Rows are points. Two turns around zero, p and q, are shown by what they do to some points. Where does a point land after both, in the order given? Backwards means that the second turn is done in reverse. Each puzzle has new turns, and all numbers are rounded.
In the rows, 128 means zero.

Turn p:
[ 98 135] -> [103 146]
[167 120] -> [161 105]
[ 93 103] -> [ 86 119]
[166 111] -> [156  97]
[115 170] -> [133 172]
Turn q:
[145  85] -> [143  84]
[145 129] -> [145 128]
[ 87 166] -> [ 88 167]
[107 156] -> [108 157]
[155 104] -> [154 103]
Where do these land?
q, then p: [78 92] -> [ 67 117]
p, then q: [165 128] -> [161 112]
p, then q: [119 150] -> [129 152]
p, then q: [151 142] -> [155 131]

Turn p:
[119 142 125] -> [125 137 114]
[133 170 164] -> [130 183 134]
[114 101  88] -> [123  82 107]
[141  75  96] -> [138  66 139]
[166 160 151] -> [162 168 145]
[ 94 120 144] -> [ 90 131 128]
Turn q:
[139 112 110] -> [149 114 121]
[ 87  52 147] -> [124  62 187]
[134 152 117] -> [125 143 106]
[119 156 109] -> [112 134  98]
[139 145 177] -> [118 169 160]
[150 151 109] -> [141 146  98]
Where do these land?
q, then p: [129 107 137] -> [126 131 151]
q, then p backwards: [ 44 134 150] -> [ 66  74 156]
q, then p: [176 139 130] -> [171 151 121]
p, then q: [148 126  98] -> [164 123 127]
p, then q: [141 134 126] -> [138 138 126]

Turn p:
[147 168 141  90 135 119] -> [143 175 156 122 143 115]
[126 155 145 124 109  92] -> [136 157 131 144 107  95]
[103 110 145 105 125 134] -> [100 125 149 113 110 132]
[177 167 167 176 164 162] -> [170 111 164 191 181 137]
[ 69  97 102 119 114 111] -> [ 74 122  94 104  96 123]
[117  66 145 122 149 106] -> [108  78 142  93 116 101]
[154 129 125 108 111 156] -> [152 139 141 114 125 161]
[127 168  52 180 133 130] -> [137 143  44 160 167 142]
[132  92 130 127 112 142] -> [132 102 131 111 107 147]
Turn q:
[ 93 166 113 176 133  97] -> [115 181 124 177 111 108]
[145  91 129 112 121 143] -> [136  90 116 105 127 133]
[137 100 145 140 128  76] -> [146 126 116 121 126  69]
[171 156 110 103 127 119] -> [148 160 121  92 151 147]
[ 93 161  86 120 116 137] -> [ 83 162 118 134 115 157]
[169 154 162 170  98 159] -> [191 134 162 140  96 155]
[128 105 173 104 122 160] -> [130  78 166 113 129 134]
[ 89  91 105  99 179 133] -> [ 74  93 100 141 170 121]
Where do these land?
p, then q backwards: [166 121  85 144 134 179] -> [180 126 102 118 153 174]
q, then p: [180  90  85  95  98 142] -> [136 149 120  54 136 173]
p, then q backwards: [ 93 135  87 167  94 106] -> [110 100  68 163 123 117]
p, then q: [143 107 179 159 135 153] -> [162  77 136 143 111 104]
q, then p: [121 159 121 104 169 112] -> [ 99 137 137 145 171 109]
p, then q backwards: [108 119 148 118 124 115] -> [103 126 140 124 110 119]
p, then q: [164 136 182 123  95 114] -> [185 135 157 106 103 110]
p, then q: [ 91 138 141 141 146  87] -> [106 154 117 144 115  82]
q, then p: [ 86 146 123 100 156 144] -> [ 73 115 138 151 140 129]

Turn p:
[164 162 150 120 134 126  94 166] -> [130 180 167 134 134 134 116 163]
[148 152 105 175 144 153 155 114] -> [141 137 100 177 154 156 149 113]
[140  98 158 131 130 100 116 102] -> [147 111 165 128 116 103 120 100]
[ 99 142 125 105 120 121 165 180] -> [ 90 143 107  99 124 114 168 160]
[123  78 159  89 108 145 121  96] -> [128  85 160  89  92 146 116 103]
[161 107  71 129 160 142 147  94] -> [181  95 103 129 173 155 137 118]
[160  95 113 127  89  87  96 103] -> [193 117 135 121  92 101 101 126]
[ 77 176 121 127 118 129 150 114] -> [ 86 153  78 120 129 123 125 102]
[140 173 146 184 120 141  86 150] -> [115 174 139 195 119 133 101 147]
[ 67  95 132  94 158 135 149 162] -> [ 69  83 126  88 146 112 147 150]
Turn q:
[159  97 104 124 116 145 168  84] -> [154  78  97 126 109 141 161 102]
[168 180  98 123 125 118 152 118] -> [172 167 106 110 108 153 155 123]
[131  91 116 106  82 164 138 161] -> [108  82 117 102  84 126 117 162]
[114 134 172 138 164  77 117 145] -> [117 161 171 134 175  95 141 129]
[103 140 135 169 164 113 109 180] -> [122 162 156 167 156 114 116 177]
[156 110 142 124 101 178 121 100] -> [138  81 141 117  97 157 109 102]
[165  93  98  88  82 158 115 135] -> [145  81 103  84  79 117 101 134]
[ 76 122 174 149 107 113 128 101] -> [ 67 131 154 156 130 122 138  91]
[ 90 146 123 152 163  88  92 133] -> [119 176 129 166 166  99 109 128]
[118 166 118 105 175 125 140 123] -> [137 160 106 116 174 154 134 131]
Where do these land?
q, then p: [106 104 189 134 130 153  85 139] -> [ 84 105 179 137 117 105  90 116]
p, then q backwards: [173 151  97 139 137 105 123 114] -> [156 150 102 140 170 109 113 120]
p, then q backwards: [144 126 132  83 139 102 174 109] -> [163 137 148  86 134  96 153 107]
p, then q: [ 79 105 145  92 113 142  79 115] -> [ 84 114 127 110 126  91  70 111]
p, then q: [155 142  97 146 142 131 148 187] -> [145 145 133 135 134 145 160 194]
p, then q backwards: [126 163 125 130 110  87 150 115] -> [130 148 104 118 118  79 122 110]
p, then q backwards: [130 150 100 173 175 159 142 153] -> [ 82 126 114 157 185 134 156 128]
q, then p: [ 82  61 153 148 113 144  85 121] -> [109  75 145 156 107  68  87 119]
p, then q: [158 149 112 107  93 130 167  99] -> [158 124  96  98 100 168 139 111]

Turn p:
[115 126 123 119 130 135 110 170 140] -> [110 131 115 122 131 139 102 140 161]
[127 148 104 107 128 124 107 137 121] -> [106 140 106 123 136 113 106 118 124]
[140 100 105 144 114 107 118 115 129] -> [151 111 110 159 119 131 117 115 117]
[136 124 103  31 113 142 159 125 145] -> [110 101 101  61  78  75 117 125 125]
[159 117 105 132 137 154 116 128 138] -> [151 136  99 113 124 147 113 139 111]
[161 134 132 137 122 109 133 119 140] -> [145 137 116 148 120 112 143 145 116]
[114 144 101 146 125 121 143 114 137] -> [138 144 117 133 126 127 145  93 135]
[128 120 140 140 132 116 131 151  84] -> [ 95 106 131 148 146 148 139 138 120]
[109 130 171 154 114 141 145 122 119] -> [123 133 178 137 121 148 151 133 132]
[105 140 165 156 171 111 139 112 130] -> [145 131 165 133 176 124 161 128 144]
[116 123 159 141 123 147 108 116 125] -> [134 136 168 131 132 143 113 135 122]
Turn q:
[111 109  98 168 164  88  88 133 143] -> [128 150  94 144 133 103  56 133 125]
[135 104 140 109 122 118 117 149 129] -> [132 111 144 103 140 126 114 143 119]
[103 112 145 122 131 149 154 135 108] -> [119 104 135 152 147 145 148 143 112]
[139 141 149 114 133 137 123 101 122] -> [125 127 144 126 133 126 143  92 127]
[161  84 116 184 116 116 150 101 132] -> [171 101  69 128 104 149 111 110 114]
[116 148 128 131 123 143 154 107 145] -> [109 124 112 141 116 129 158 118 143]
[125 122 128 112 104 140  89 107 122] -> [108 139 147 106 128 159 112 106 126]
[147 140 120 126 143 142 127 143 126] -> [149 142 134 129 140 124 136 132 145]
[144 173 112 145 117 102 114 124 110] -> [143 170 139 132  86 113 125 119 124]
[121 123 144 127 113 138 132 156 136] -> [126 106 144 127 125 134 128 152 141]
[ 97 114 161 127 130 121 141 147 129] -> [110  91 141 145 133 118 124 148 117]
[136 165  96  71 138 140 148 133 134] -> [115 169 133 103 149 111 182 141 140]
Where do these land?
p, then q: [158 138 131 127 124 119 120 115 158] -> [155 146 135 116 103 111 127 139 128]
q, then p: [118 109 152 151 119  94 191 147 154] -> [124  70  90 166 100 150 124 121 143]
p, then q: [126 143 150 121 126 151 144 123 110] -> [113 113 152 137 133 126 151 136 116]
p, then q: [141 133  81 100 103 124  87  97 138] -> [129 181 137 110 101 138  97 100 100]
p, then q backwards: [131  97 138 143 130 126 141 115 145] -> [152 126 145 145 120 139 142 144 118]
q, then p backwards: [133 147 108 164 106 123 104 123 102] -> [134 130 120 152  85 153 110 121 148]
q, then p: [134 119 151 125 137 152 135 166  98] -> [136 117 134 127 141 153 145 177 129]
q, then p backwards: [122 134 114 127 151 145 146 142 135] -> [138 139 135 142 146 105 130 145 137]
p, then q: [123 126 145 103 156 112 120 117  95] -> [126 116 131 143 160 108 110 130  94]
p, then q: [ 94 134 110 118 127 133  92 135 144] -> [103 146 133 117 130 118 102  97 148]

Turn p:
[193 120 135 152 109  80 156 147 115 139 142 122] -> [160 137 111 159 114  75 180 145 137 142 145 109]
[186 140 157 162 120 136 115 135 131 121 126 125] -> [168 160 135 172 132 128 144 136 152 114 140 118]
[126 153 135  73 122 132 149 172 187 115 137 151] -> [160 111 142  50 112 131 132 133 174 113 137 133]
[ 94 155 131 112 145 134 137 147 182 162  90 104] -> [ 95 142 157  76 141 149 140 130 169 137  91 112]
[113 147 134 154 157 128 128  76 120 120 151 128] -> [ 97 135 135 148 168 132 132 112 110 114 156 157]
[107 101 106 105 141 136 129 121 125 136 100 184] -> [144  82 121 113 145 137 104 122 117 155  91 154]
[101  63 136 134 188 153  72  83  87 171 144  79] -> [ 72 130 149 172 178 143  61 138  73 170 144  76]
[107 152 100 131 118 145 127 151  52 155 136 114] -> [114 173  80 119 106 147 126 142  73 154 121 133]
[161  96 177 155 147 126 146 132 135  43 137 117] -> [160 100 152 166 140 111 139 157 120  43 149 109]
[108 115 128 108  90  88  98 160 134 105 118 178] -> [152 106 139 115  77  91  94 138 140 130 102 170]
[120 111  78 123 159 120  93  84 158 115 118 124] -> [ 94 103 112 137 166 112  82  87 151 122 117 125]
[ 97 154 123 136  99 176 170 152 158 159 142 110] -> [100 133 119  94 102 193 167 143 154 137 139 124]
[151 157 124 118  69 111 145 105  81 122 124 128] -> [150 150 111 142  83 116 163  82  95 132 132 143]
Turn q:
[ 63 111 104 184 138 157 140 111 151  89 139 161] -> [113 111 102 190 130 156 134 112 152  73 170 164]
[117 188 114 112 129  92 131 102 135 169  63 110] -> [ 99 175  96 125 140 136 154 128 128 177  59 148]
[176  87 105  93 131 136 112  92  59 131 118 147] -> [185 103 129  79 112 133  95  75  97 152 120 151]
[ 94 130 157 160  72 139 148 104 147 117 106 142] -> [103 144 139 160  84 154 170 100 158 114 133 124]
[100 124 151  48 119 133 137 126 117 142  99 139] -> [ 76 115 136  63 131 152 140 102 114 135 107 126]
[152 107  78 185  95 185  96 167 153 132 140 126] -> [157 107 123 175  86 160  76 176 164 146 168 121]
[120 125 174 147 101 105 115 155 154 113 125  87] -> [ 98 142 155 160 112 102 130 136 138 119 115  72]
[176  55  55 163 144 126 122 153 137 124 140 113] -> [182  51  98 164 116  97  81 149 136 153 142 128]
[148 140 146  93 163 102 127 100 145 122  98 166] -> [131 131 135  87 155 111 140 110 156 114  81 160]
[117 111 101 151 125 130 125  82 140 155 188 116] -> [147 134 105 151 153 116 135 104 143 159 195 127]
[142 163 159 122 145 113 174 132 142 131 135 126] -> [134 143 135 113 148 115 182 155 125 113 113 119]
[139 168 106 100 140 113 136 125 127 105 137 101] -> [132 154  83 102 138 109 127 145 114 118 116 115]
[133 166 193  96 126 103 104 151 118 116 115 147] -> [ 99 169 182  89 126 111 126 134 121 102  93 125]
[119 117 131 117 189 179 128 138  91 130 138 115] -> [148 106 133 119 179 172 105 131  85 108 136 122]
[124 130 145 150 102 107 124 181 102 143 179 123] -> [117 138 168 144 107  96 125 162  89 136 171 117]
Where do these land?
q, then p backwards: [ 85 143 123 143 118 120  90 125  89  98 129 149] -> [101 158 128 137 112 129  85 100  98  96 141 118]
q, then p: [125 137 110 113 143 131 107  90  95 107 182 137] -> [142 143 103 120 151 101 101  94 114 124 177 149]
q, then p: [106 156 134 103 116 112  87 117 148 110 133  98] -> [ 81 162 132 100 129 120 110 102 138 113 120 141]
p, then q backwards: [ 84 132  88 106  97 100 141 111 116  94 143 123] -> [ 96 103 104  91 102  98 138 132 104  92 120 151]
p, then q: [166  87 170 185 144 156 165 126  84 139  92  57] -> [162 131 117 204 128 161 157 165  58 110 102  76]
p, then q: [136 101 143 162 113 177 148 175 138 178 128  93] -> [115 113 125 153 121 177 139 192 120 150 139  74]
p, then q: [ 93 163 125 130 119 143 107 102 127 118 147 135] -> [118 153 133 113 130 150 120 109 141 104 158 157]
p, then q: [158 109 160 136 116  76 159 136 184 181 122 173] -> [121  80 173 128 147  90 196 152 164 163 114 120]
q, then p: [205 138 133  98 106 121 163 140 132 153  97 165] -> [190 106 151  91  96 124 161 117 144 164  99  95]
p, then q: [ 87 119 136  82 153 147 112 118 123 126 127 147] -> [122 125 159  93 146 145  88  95 117 129 125 128]
q, then p backwards: [ 89 144  77 132 149 111  89  99 134 140 119 127] -> [123 150  75 156 146 130  88 102 113 144 138 149]
p, then q: [ 97 156 110 127 133 158 143 119 158  77 138 147] -> [126 103 109  98 123 143 107 108 156  74 147 142]
p, then q backwards: [199  89 121 107 114 104 110 139 156 109 115 157] -> [195  78 116 159 135 113 120 106 154 106 138 114]
q, then p: [163 116 162 167 171 135 169 194 108 162 119  84] -> [155 154 134 160 134 124 159 206  91 126  97  67]
